Every row gives one point. To make a cloud, some directions were put in groups of two or more. Within a group, all points are equally far from the middle, so they leave a hole (a ring in 2 directions, a hollow ball in 3). The other directions are filled evenly. Then the cloud was stretched, turned, moved and blurred a little. How many holes are there, and how many directions does each take, smallest first?

Cloud:
[[ 0.52  0.01  0.34]
 [ 0.54  0.12 -0.03]
 [ 0.25 -0.31  0.28]
 [ 0.25 -0.21 -0.50]
 [ 0.22 -0.35 -0.26]
 [ 0.61  0.06  0.26]
 [ 0.42 -0.03 -0.12]
 [ 0.43  0.15 -0.18]
 [ 0.10  0.12 -0.49]
 [ 0.15 -0.15 -0.32]
 [ 0.58 -0.13  0.12]
 [-0.41  0.37  0.28]
 [-0.01  0.29  0.13]
 [ 0.03  0.23 -0.26]
 [ 0.24 -0.37 -0.43]
 [ 0.00  0.08  0.04]
 [ 0.37 -0.24  0.17]
 [ 0.39  0.13  0.13]
 [-0.18 -0.11  0.11]
 [ 0.23 -0.17 -0.46]]
Holes: 0

Cloud:
[[-0.48  0.11 -0.07  0.05]
 [-0.12 -0.27 -0.50 -0.04]
 [-0.13  0.13 -0.62 -0.10]
 [ 0.23 -0.34  0.12 -0.24]
 [ 0.52 -0.03 -0.21 -0.07]
 [ 0.02  0.17  0.29 -0.19]
 [-0.23  0.19 -0.04  0.53]
 [-0.22 -0.31 -0.11 -0.16]
 [-0.44  0.41 -0.33  0.20]
 [-0.45  0.25 -0.07 -0.07]
 [ 0.36  0.21 -0.28  0.31]
 [ 0.28 -0.28  0.31  0.04]
 [ 0.49  0.14 -0.23  0.07]
 [-0.17  0.25 -0.62  0.28]
 [ 0.02 -0.09  0.19  0.49]
 [ 0.03 -0.16 -0.43 -0.28]
 [ 0.34 -0.36  0.24  0.10]
 [-0.18  0.25 -0.61 -0.07]
 [ 0.18  0.38  0.18 -0.01]
 [-0.29  0.24 -0.11  0.50]
 [ 0.34  0.39 -0.09 -0.02]
 [-0.39  0.22 -0.14  0.44]
 [-0.25 -0.05  0.11 -0.22]
 [-0.28 -0.27 -0.08  0.44]
 [ 0.08 -0.31  0.09 -0.28]
 [ 0.42 -0.09 -0.22 -0.26]
 [ 0.04  0.14 -0.56  0.44]
 [-0.35 -0.30 -0.15  0.09]
 [-0.32  0.12 -0.06  0.50]
 [-0.02 -0.10 -0.62  0.34]]
Holes: 2 (2, 2)

Cloud:
[[-0.06 -0.10 -0.31 -0.26  0.04 -0.66]
 [-0.16 -0.26 -0.26 -0.15 -0.31 -0.26]
 [-0.14  0.16  0.20 -0.44 -0.50 -0.12]
 [-0.17 -0.12  0.20 -0.21  0.02  0.20]
 [-0.28 -0.13 -0.30 -0.15  0.29  0.36]
 [-0.56 -0.25 -0.34  0.13 -0.04 -0.24]
 [-0.40 -0.17  0.34  0.05  0.26 -0.19]
 [ 0.01 -0.42 -0.36  0.35  0.26 -0.34]
 [-0.44  0.09  0.19 -0.53  0.14  0.45]
 [-0.06  0.17 -0.22  0.22  0.14  0.38]
 [ 0.51 -0.18  0.34  0.02  0.02 -0.19]
 [-0.46 -0.02  0.15  0.40  0.26  0.49]
 [ 0.17  0.04 -0.23 -0.35 -0.63 -0.13]
 [-0.47 -0.42 -0.36  0.02  0.33  0.51]
 [-0.31  0.00 -0.31 -0.49 -0.01 -0.17]
 [-0.27 -0.51  0.31 -0.21 -0.29 -0.28]
 [ 0.07  0.45 -0.25  0.10 -0.06  0.27]
 [-0.56  0.45 -0.14 -0.19 -0.16 -0.20]
 [-0.02  0.26  0.00  0.01 -0.25  0.35]
 [ 0.15 -0.14 -0.26  0.01 -0.35 -0.39]
 [ 0.08  0.09 -0.07  0.19 -0.32  0.36]
 [-0.13 -0.45  0.62  0.06  0.08  0.37]
 [-0.52 -0.47 -0.31 -0.16  0.03  0.54]
 [-0.10  0.22  0.18 -0.24 -0.18  0.47]
 [ 0.19 -0.15 -0.15  0.12 -0.46 -0.10]
 [-0.17 -0.34 -0.43  0.14  0.23  0.13]
 [-0.28  0.02  0.22  0.39  0.33  0.11]
 [ 0.26  0.12  0.22  0.19 -0.29 -0.09]
 [-0.39 -0.09 -0.41  0.00  0.00 -0.41]
 [ 0.11  0.20  0.23 -0.02  0.15 -0.47]
 [ 0.41 -0.03 -0.01  0.15 -0.46  0.22]
 [-0.41  0.08 -0.03 -0.28 -0.39  0.22]
 [ 0.00  0.25 -0.20 -0.08  0.12 -0.57]
 [ 0.13  0.01 -0.19 -0.46 -0.37 -0.45]
 [-0.65  0.18 -0.29 -0.35 -0.02 -0.36]
 [-0.26 -0.01 -0.43  0.01  0.33 -0.14]
 [-0.22  0.32 -0.79 -0.24 -0.19 -0.17]
 [-0.40  0.19  0.06 -0.45 -0.44 -0.27]
 [-0.27 -0.07  0.06 -0.37 -0.06 -0.54]
 [ 0.28  0.29 -0.06 -0.19  0.04  0.35]
 [ 0.18  0.42  0.16 -0.03  0.09 -0.24]
 [ 0.15 -0.02  0.11 -0.17 -0.54 -0.52]
 [ 0.14  0.13  0.07 -0.29  0.13 -0.05]
 [-0.43  0.28 -0.12 -0.21 -0.33 -0.56]
 [-0.50  0.07 -0.39  0.06  0.03  0.11]
 [ 0.10  0.03 -0.66  0.27  0.14  0.24]
 [ 0.13  0.14  0.14  0.13  0.17 -0.12]]
Holes: 0
